Each row is a point. The ring and each string are closed loops that go straight from each point to the next, and from the last back to the first. Before rounding, they use only three directions, however many columns there are. How many times does the string pass through the ring? Passing back the other way cancels.

Ring, 8 rows:
[[ 16  -7 -15  29]
 [  2  19 -11  44]
 [-27  33  -3  43]
 [-51  26   2  28]
 [-59  11   4  13]
 [-45 -17   4  -5]
 [-19 -31  -1  -7]
 [  9 -26 -11   9]]
String:
[[ 33 -23  -2  14]
 [ 16 -14  10  11]
 [ -4  -8   0  15]
 [-15 -10 -20  20]
 [  3 -28 -38  19]
 [ 23 -36 -34  16]
 [  0 -22 -37  22]
 [-12 -10 -24  23]
 [ -7  -4  -5  20]
 [ 10  -3   7  20]
 [ -6  -2  -9  24]
 [ -9  -5 -35  32]
 [ 15  -1 -42  45]
 [ -4   0 -31  36]
 [-17   0 -13  24]
 [ -5   1 -34  38]
 [ 15   4 -40  48]
 [ 29   6 -16  42]
 [ 29   3  -3  35]
 [ 40  -5 -18  38]
 [ 21 -13 -34  34]
 [ 18 -17 -34  29]
 [ 33 -25 -24  23]]
Times through: 1
String:
[[-42  31 -29  49]
 [-32  46  -5  53]
 [-26  54  -2  60]
 [-26  34 -21  52]
 [-26  11 -27  37]
 [-18  13 -11  33]
 [-22  15 -35  45]
 [ -5  31 -24  57]
 [ 12  40  -3  59]
 [ 12  32  14  45]
 [ -7  12   7  27]
 [-18   3  -8  24]
 [-19   8 -33  40]
 [-19  11 -37  43]
 [-19   6 -13  28]
 [-11  14   3  29]
 [  0  33  19  40]
 [ -7  45   3  55]
 [-16  44  -4  55]
 [-16  47  14  49]
 [-16  32  22  34]
 [-19  10   7  22]
 [-35  17 -21  37]
 [-45  27 -30  46]
 [-43  47  -1  49]
 [-36  48  17  43]
 [-27  32  18  32]
 [-26  18   3  29]
 [-34  14 -20  34]]
Times through: 2

Ring (6 x 6):
[[  4  22 -10  47 -13 -10]
 [-13  29 -29  40 -13 -17]
 [-20  12 -29  18  -2 -10]
 [-13 -28   3 -13  16  15]
 [ -3 -35  26  -8  14  24]
 [ 10 -17  27  19   3  16]]
String:
[[ -6  -2 -38   5  10  -7]
 [-30   6 -39   1   5 -10]
 [-35   5 -22   4   1  -5]
 [-27   5  -1  16  -5   0]
 [ -9  -2  -3  15   1   3]
 [ -2 -11 -26   1  13   0]
 [ -9  -6 -37   0  12  -5]
 [-30  14 -44   9   1 -15]
 [-34  26 -30  25 -10 -16]
 [-27  23 -14  30 -12 -10]
 [ -6   3 -12  20   0  -2]
 [  1   6 -30  21   2  -8]
 [ -8  35 -44  43 -12 -24]
 [-18  48 -36  56 -23 -27]
 [-28  50 -17  60 -29 -23]
 [-16  25 -11  40 -15 -11]
 [ -2   7 -17  24  -1  -5]
 [  5   8 -34  23   3 -10]
 [ -2  15 -37  27  -2 -14]
 [  1  -3 -18  15   5  -1]
 [-15  10 -12  23  -5  -5]
 [ -2  -2 -30  11   7  -5]]
Times through: 3

Ring, 10 rows:
[[ 32  -4   3 -21 -30   8   9  -6  -2]
 [ 27  12  14 -23 -24  17   5 -17  -3]
 [ 18  19  21 -21 -15  20   0 -22  -4]
 [  1  21  26 -14   0  17 -10 -21  -5]
 [-16   7  21  -3  14   5 -20 -10  -7]
 [-20  -5  13   2  17  -4 -22  -1  -7]
 [-15 -24  -2   6  10 -15 -18  12  -6]
 [ -2 -34 -12   3  -3 -18  -9  17  -5]
 [ 15 -32 -14  -5 -18 -14   0  15  -3]
 [ 24 -25 -10 -11 -25  -7   5   9  -3]]
String:
[[  7  32  11 -17  -9  28   0 -34  -3]
 [ 19  39  49 -30 -11  30  -5 -33  -5]
 [ 27  29  60 -33 -15  23  -7 -23  -6]
 [ 32  21  52 -33 -21  20  -3 -18  -5]
 [ 45  20  30 -36 -37  24  11 -22  -3]
 [ 36   6 -11 -23 -38  17  18 -17   0]
 [ 20  -3 -18 -12 -25   9  10 -11  -1]
 [  9  -5  -6  -8 -12   3   0  -6  -3]
 [ 16   2 -17 -11 -22  12   9 -14  -1]
 [ 19  15  -4 -17 -22  20   9 -23  -2]
 [  8   7  -8 -10 -13  12   3 -16  -2]
 [  7   1  12 -11  -7   6  -6  -8  -4]
 [  2   5 -13  -6  -9  11   1 -16  -2]]
Times through: 0

Ring:
[[ 34  -7 -11 -17   3  -5  19  22 -10 -11 -17  18]
 [  3  20  11 -24 -11 -11  13   1 -14  -9 -12  16]
 [-23  25  19  -9 -13  -9   3 -14  -5   1 -10   7]
 [-26   7   6  14  -3  -2  -5 -13   5   9 -10  -1]
 [ -5 -15 -12  22   9   4  -2   2  10   9 -14  -1]
 [ 34 -27 -22   5  13   4  14  24   2  -3 -19  10]]
String:
[[ 17  -9 -17  -3   7  -3   9  13  -7  -8 -13  13]
 [ 20  -4  -5  -9   1  -3  14  14  -5  -5 -16  12]
 [ 39  -5   3 -24  -4  -3  26  24  -6  -7 -21  16]
 [ 44  -4 -13 -30   2  -9  24  26 -18 -20 -16  25]
 [ 28  -6 -23 -15   8  -8  13  18 -17 -18 -11  22]
 [ 33 -13 -23 -11  10  -5  15  22 -12 -14 -14  19]
 [ 56 -31 -32  -8  17   1  21  37  -7 -14 -19  19]
 [ 60 -35 -17  -6  12   7  28  39   5  -2 -27  11]
 [ 15  -8  -4  -1   2   0  11  11   1   0 -17   8]
 [  9 -17 -22  13  13   1   2  10   0  -2 -12   8]
 [  7 -11 -13   8   7   0   4   8   0  -1 -13   7]
 [  8 -23 -32  22  19   2  -3  10   1  -2 -11   7]
 [ 11 -12 -14   6   8   0   6  10   0  -1 -14   8]
 [ 18 -24 -34  14  19   1   2  15  -3  -7 -11  11]
 [ 52 -35 -36   0  20   3  17  35  -4 -11 -19  16]]
Times through: 0

Ring, 6 rows:
[[  5 -11 -14  14   6 -26  -1   5 -13   9   4 -24  12  37]
 [ 11  -5  -4   6  18 -27  -3  12  -3   9   4 -19  17  35]
 [  5   7  18 -15   9 -13   2  15   8  -4   1   7  16   0]
 [ -5   9  21 -19  -6  -2   4   8   5 -11  -1  18   9 -18]
 [-19  -1  -1  -3 -23   4   2 -12 -10  -8   3   7  -7 -13]
 [-12  -9 -13  10 -15  -8   1  -9 -17   0   4 -10  -2  11]]
String:
[[ 12   7  23 -15   9 -20   6  25   7  -5  -3   6  24   4]
 [ 23  14  41 -27  20 -24   9  41  17  -7  -7  14  36  -1]
 [  7   9  20 -18  17 -13  -1  16  13  -2   2   7  17   3]
 [-12   0  -6  -1   5  -3  -9 -12   1   3  10  -4  -5   8]
 [ -5   0  -3  -2   9  -9  -7  -5   2   4   9  -6   2  13]
 [  0  -1   1  -1   6 -15  -2   4  -1   2   4  -7   9  15]
 [ -2  -3  -5   3   7 -14  -5  -2  -3   5   7 -10   5  19]
 [  9  -3   2   1  11 -24   1  14  -3   4   1 -12  18  25]
 [ 24  -7   1   7  22 -41   4  28  -5  10  -2 -25  31  46]
 [ 22 -13 -11  16  22 -43   1  22 -11  14   1 -35  28  57]
 [ -5 -12 -25  19   7 -19  -8 -11 -13  12  10 -28   0  39]
 [ -9 -10 -21  14   1 -12  -7 -13 -11   8  10 -20  -3  27]
 [-15  -7 -20  11  -3  -5  -9 -19 -10   6  11 -14  -9  18]
 [  4  -7  -5   7   2 -22   2   8  -9   4   2 -15  13  25]
 [ 17 -10  -2  10   9 -36   6  23 -12   6  -3 -23  26  39]
 [ 26 -15 -10  19  17 -48   5  27 -16  13  -2 -37  32  60]
 [ -4 -14 -29  21  10 -21 -10 -12 -13  15  12 -32   0  45]
 [-14  -8 -22  12   2  -7 -11 -19  -8   8  13 -17  -8  23]
 [  3  -3  -1   2   6 -19   0   7  -4   3   3 -10  12  20]
 [  8  -2   3   0  10 -22   1  13  -2   3   1 -10  17  22]
 [ 22   1  15  -6  20 -33   5  31   3   3  -3  -9  32  27]
 [ 30   6  25 -13  33 -37   5  41  12   4  -4  -6  40  28]
 [ -6   2  -2  -4  13  -7 -10  -6   6   4  10  -4   1  12]
 [-12   0  -6  -1   1  -3  -7 -12  -1   2   9  -3  -4   7]
 [  1   1   8  -6   2 -14   2   9  -1  -2   1  -1  12   7]]
Times through: 4
String (28 x 14):
[[-13   4   3  -8  -1   1  -5  -9   3  -2   8   6  -3  -4]
 [  2   1  10  -7   2 -14   3  11  -1  -3   0   1  13   6]
 [ 17   6  25 -15  13 -24   8  31   7  -4  -5   4  29   8]
 [ 20   6  22 -14  24 -28   3  30  11   1  -1  -2  30  18]
 [  5   0   0  -1  21 -19  -7   5   6   8   8 -12  11  26]
 [ 24   0  10  -3  30 -36   1  29   6   8   0 -16  31  38]
 [ 25  -1  16  -4  19 -36   8  35   1   3  -5 -11  35  29]
 [ 30  -3  10   1  28 -44   5  37   1   9  -3 -21  38  44]
 [ 26  -6   1   6  30 -42   1  29  -1  12   0 -27  32  51]
 [ 15  -2   8  -1  11 -29   5  23  -3   2  -2 -11  25  25]
 [  0  -2   1   0   2 -15   0   5  -4   1   3  -6  10  14]
 [ 24  -2  12  -2  20 -37   6  33   0   5  -4 -14  34  33]
 [ 27  -3   6   2  33 -41   0  30   3  12   1 -23  33  47]
 [ 29   0  15  -4  32 -40   3  36   6   8  -2 -16  37  39]
 [ 10   1  11  -5  10 -22   3  18   1   0  -1  -5  20  16]
 [ -5   0  -1  -2   4 -10  -4  -2  -1   2   6  -5   4  11]
 [ -9   0  -3  -2   2  -5  -6  -7   0   1   8  -3  -1   7]
 [  4   2  11  -8   3 -15   3  13   0  -3   0   1  15   6]
 [ 12  10  32 -22   6 -17   9  29   9  -9  -6  14  26  -6]
 [  7  15  39 -30   2  -8   9  26  14 -14  -6  26  22 -22]
 [-13  11  19 -21  -7   6   0  -1   8 -11   3  22   0 -24]
 [-21   2  -4  -5  -9   7  -7 -20  -1  -3  10   6 -12  -8]
 [  1   4  16 -12  -3 -11   6  13   0  -7  -2   8  14  -4]
 [  8   8  29 -19  -4 -14  12  26   3 -12  -7  15  23 -11]
 [-12   0  -2  -2  -5  -3  -3  -8  -3  -2   6   0  -2   1]
 [-19   5   3 -10  -9   7  -4 -14   1  -6   8  11  -8 -13]
 [ -3  13  30 -26  -5  -1   6  13  10 -14  -2  25  12 -26]
 [ -6  12  23 -22  -1   1   1   6  10 -10   2  21   7 -20]]
Times through: 1

Ring:
[[ 37  26  21 -14   2  -4  16 -11  32   4   0  19  -1 -14]
 [ 37  42  14 -22  -5  -1  18 -17  32   0   0  15  -7 -18]
 [  3  37  -6 -25 -12   2  12  -6  10 -17  -5   3 -13  -8]
 [-22   1 -20  -8 -13   3  -1  23 -15 -22  -8  -3 -12   8]
 [-28 -28 -15   7  -5  -1  -8  39 -21 -18  -9  -1  -5  18]
 [-25 -38  -2  10   5  -7  -6  36 -14 -14  -8   5   3  18]
 [ -1 -22  20   4  15 -11   3  15   9  -5  -5  15  10   6]]
String (20 x 14):
[[ 12  23   7 -17  -3  -2  12  -4  17  -8  -3  10  -5  -8]
 [ 41  36  -7 -13 -22   8  10   2  18   4   0   9 -17 -13]
 [  5  19   1 -15  -5  -1   9   2  10 -12  -4   7  -7  -4]
 [-36  25   6 -32   9  -9  14 -13   5 -35 -10   2  -1  -1]
 [-36  30 -13 -31  -7   0  10  -3  -6 -36 -10  -5 -12   0]
 [-41   7  -6 -20   2  -5   5   7  -9 -33 -11  -2  -5   7]
 [-19   0  -2 -11   0  -4   4  12  -3 -20  -8   3  -4   5]
 [ 19   3 -21   4 -24   9  -2  30  -5   1  -3   3 -17   2]
 [-18 -29 -34  15 -22   8 -14  54 -31 -12  -8  -6 -15  20]
 [-60 -52 -13  11   6  -7 -13  48 -34 -29 -13  -4   3  29]
 [-39 -26   6  -3  14 -11   0  21  -9 -25 -10   5   7  15]
 [  4  -4  -1  -1  -4  -1   2  18   2  -6  -4   8  -4   3]
 [ 18 -23  -3  15  -8   1  -4  35  -1   6  -2  10  -4   8]
 [ -7 -46  23  16  20 -14  -2  28   4  -3  -5  17  15  14]
 [ 24 -18  17   9   6  -6   3  19  15   8  -1  18   5   2]
 [ 17   5   3  -3  -6  -1   5  12  10  -1  -3  10  -5  -2]
 [ -2   3  24 -13  16 -12  12  -5  19 -12  -5  15   8  -2]
 [ 13  20  41 -23  24 -16  21 -26  38  -8  -3  22  13 -12]
 [ 41  43  33 -26   9  -8  24 -31  46   2   1  23   2 -22]
 [  1  31  27 -30  15 -12  20 -25  29 -17  -5  15   5 -12]]
Times through: 1

Ring (9 x 14):
[[ -3  10  18  -9 -12 -36  10  19  -2  12   2  13   8   0]
 [ -6  10  12   2 -19 -32  12  12   1   3   3  28   8  14]
 [-14   6   2  14 -13 -16  12   5   6 -10   3  32   6  28]
 [-19   1  -7  22  -2   0   8   4   8 -16   5  28   2  37]
 [-16  -2  -6  19   5   4   0  14   5  -9   8  21  -5  34]
 [ -9  -3   3   7  10  -2  -7  28  -1   7  10   7  -9  18]
 [ -7  -2   8  -3  16  -7  -6  30  -3  13   8  -5  -7   5]
 [ -8   1  13 -11  19 -14  -1  26  -2  13   3 -15  -2  -7]
 [ -5   6  17 -14   6 -27   6  22  -2  13   1  -7   4  -9]]
String, 26 rows:
[[  5   4  21 -13  -1 -29  -8  43 -11  31  11   1  -7  -5]
 [  0   4  16  -6  -3 -24  -3  34  -7  20   9   8  -4   3]
 [-13   0   6  -1  17  -6   2  18   2   2   3  -6  -1   6]
 [-16   0   3   2  16  -5   4  13   4  -3   2  -3   1  10]
 [-18  -1   6  -9  33  -2   4  13   5  -1  -2 -26   2  -6]
 [ -3   5  22 -23  15 -28   3  28  -5  21   1 -23   3 -22]
 [  9  12  30 -22 -15 -49   3  37 -11  33   6   5   3 -16]
 [  5  11  24 -13 -19 -44   5  30  -8  24   6  15   4  -4]
 [ 10  17  30 -16 -35 -60  11  29 -10  28   6  27   9  -6]
 [  7  18  26  -8 -41 -58  15  22  -6  19   5  38  12   4]
 [  3  13  18   0 -34 -44  10  22  -5  14   7  39   6  13]
 [ -7   6   9   4 -10 -22   6  18   0   5   6  21   2  15]
 [-21   2  -2  11   8  -3  12  -1  10 -16  -1  11   6  22]
 [-13   4   4   7  -2 -13   8  11   4  -4   3  17   3  19]
 [  0  12  13   9 -38 -38   9  19  -3   8   9  50   5  26]
 [ -3  12  11  11 -36 -37  13  13   0   3   7  49   8  27]
 [ -5  13  11   9 -34 -37  16   9   1   0   4  45  10  24]
 [  9  17  24  -2 -48 -56  11  26  -8  21   9  49   8  13]
 [ -5   8  12   0 -12 -27   7  19  -1   8   5  19   4  10]
 [-14   4   6   1   6 -13   9   9   4  -3   0   4   5   9]
 [-12   4   8  -1   6 -15   7  14   3   1   2   3   4   7]
 [  0   8  20 -12  -6 -33   4  28  -5  19   5   5   2  -4]
 [  2   7  25 -22   3 -35   1  34  -8  27   4 -10   1 -18]
 [-14  -1  12 -18  37  -7   2  20   1   8  -2 -36   1 -18]
 [-25  -4  -1  -2  41  10   5   6   9 -11  -3 -27   1   2]
 [-11   2   6   1   7 -12   3  18   1   3   4   5   0  10]]
Times through: 0

Ring (8 x 14):
[[  0 -14   4  -2   5   6  -2 -13  -2 -12   7   2   6  -2]
 [  9  14 -14   3   2  19   5  -5  -2 -38  14  11  14   8]
 [ 16  30 -25   6   1  17  13   3  -2 -41  11  13  17  16]
 [ 17  23 -25   9   2   1  16   6  -2 -19   3   6  13  15]
 [ 13   0 -16  12   6 -20  12   4  -1  12  -6  -7   4   7]
 [  5 -25  -2  10   9 -33   4  -4  -1  34 -10 -16  -3  -3]
 [ -2 -39  11   3   9 -30  -2 -12  -1  38  -9 -16  -5  -9]
 [ -4 -33  14  -4   7 -10  -4 -16  -1  14  -1  -6   0  -8]]
String:
[[ 21  30 -34  18   4  -2  16  10  -2 -23   6   3  13  16]
 [ 23  45 -37  11   0  12  21  13  -2 -40   7  14  20  23]
 [ 12  17 -15  -2   0   9  14   2  -2 -21   1  12  15  14]
 [  9   3 -10   3   4  -1   8  -2  -2  -9   2   2   9   6]
 [ 11  13 -13  -1   1   7  12   1  -2 -18   2   9  13  12]
 [ 18  34 -28   4   0  13  19   8  -2 -34   5  14  18  20]
 [ 26  44 -42  20   3   5  20  14  -2 -36   9   7  17  21]
 [ 18  20 -28  17   5  -7  13   7  -2 -14   4  -1  10  12]
 [ 10   1 -11   6   5  -8   8  -1  -2  -2   0  -1   7   6]
 [  9  -1  -9   2   4 -13  12   1  -1   9  -7  -1   7   8]
 [  7 -11  -5   3   5 -22  10   0  -1  23 -11  -7   3   4]
 [  5 -14  -1   0   5 -15   7  -4  -1  15  -6  -4   3   2]
 [  4 -22  -2   9   9 -24   3  -6  -1  23  -5 -13  -1  -3]
 [  0 -44   7  13  13 -42  -3 -10  -1  48 -10 -26 -10 -13]
 [ -8 -60  22   1  12 -42  -6 -16  -1  60 -15 -24 -12 -17]
 [ -3 -28  13 -10   4 -13   3 -11  -1  22  -9  -3   2  -3]
 [  0 -23   6  -2   6 -13   2 -10  -1  16  -5  -5   2  -3]
 [  0 -32   5   9  10 -23  -3 -11  -1  24  -2 -15  -4  -9]
 [ -6 -54  18   6  12 -36  -8 -17  -1  47  -8 -23 -10 -17]
 [ -8 -53  23  -5   9 -32  -4 -16  -1  50 -14 -17  -8 -13]
 [  1 -18   6  -6   4 -10   5  -8  -1  14  -7  -1   4   1]
 [  3 -22   0   6   8 -22   2  -7  -1  21  -5 -11  -1  -3]
 [  6 -27  -5  18  12 -38   2  -4  -1  36  -7 -22  -6  -6]
 [ 10 -24 -11  22  12 -48   7   2  -1  46 -13 -25  -7  -4]
 [ 10  -6  -9   5   5 -23  13   3  -1  22 -11  -6   4   6]
 [  9   0  -9   3   4  -8  10  -1  -1   1  -3   0   7   7]
 [ 13   7 -17  11   5  -8  10   2  -2  -6   1  -2   8   8]]
Times through: 3
